Rows are points. Each copy is the shape, with its points in the same order, stretched, turned, moved and blurred by noise. Say if it was mirrored as well.

Shape (6 x 2):
[[.26, .27],
[.65, -.22],
[-.31, -.26],
[.17, .19],
[-.63, -.12],
[-.06, -.48]]
Copy 1 (6 x 2):
[[-.47, -.16],
[.00, -.71],
[.30, .31],
[-.36, -.13],
[.20, .66],
[.55, -.01]]
Copy 1 is: mirrored
Copy 2 (6 x 2):
[[.06, .34],
[-.61, .36],
[-.10, -.40],
[-.01, .10],
[.09, -.55],
[-.40, -.27]]
Copy 2 is: mirrored
Copy 3 (6 x 2):
[[.01, .49],
[-.64, .55],
[-.28, -.28],
[-.04, .37],
[.01, -.47],
[-.60, -.17]]
Copy 3 is: mirrored
Copy 4 (6 x 2):
[[.12, .27],
[-.31, .32],
[.13, -.49],
[.19, .09],
[.33, -.59],
[-.13, -.28]]
Copy 4 is: mirrored

Shape (6 x 3):
[[.28, -.32, -.93],
[-.12, -.01, -.40],
[-.17, .14, .19],
[.38, .18, -.63],
[.11, -.33, -.01],
[-.05, .21, .81]]
Copy 1 (6 x 3):
[[.06, -.77, -.13],
[-.20, -.36, .16],
[-.12, .18, .25],
[.43, -.49, .15],
[-.10, -.01, -.14],
[.04, .73, .25]]
Copy 1 is: mirrored
Copy 2 (6 x 3):
[[.06, .35, .70],
[-.08, -.14, .18],
[.11, -.29, -.26],
[-.07, .61, .26],
[.43, -.12, .14],
[.44, -.30, -.68]]
Copy 2 is: mirrored

Shape (7 x 4):
[[.77, -.24, .10, .30],
[-.34, -.14, -.15, -.09],
[-.02, -.25, .32, .41],
[.80, .11, .42, .53],
[-.36, .10, -.41, -.11],
[.16, -.01, .46, -.29],
[-.21, .41, -.44, -.23]]
Copy 1 (7 x 4):
[[.07, .52, .62, -.10],
[-.06, -.09, -.40, .03],
[.43, .03, .13, .30],
[.48, .42, .74, -.23],
[-.12, .11, -.61, -.22],
[.05, -.40, .28, -.32],
[-.10, .13, -.59, -.56]]
Copy 1 is: mirrored
Copy 2 (7 x 4):
[[.77, -.08, -.08, -.25],
[-.18, -.34, -.13, .19],
[.35, -.18, -.51, .01],
[.81, .21, -.38, -.52],
[-.41, -.05, .04, .21],
[.19, -.30, -.41, -.73],
[-.42, .12, .16, .06]]
Copy 2 is: mirrored
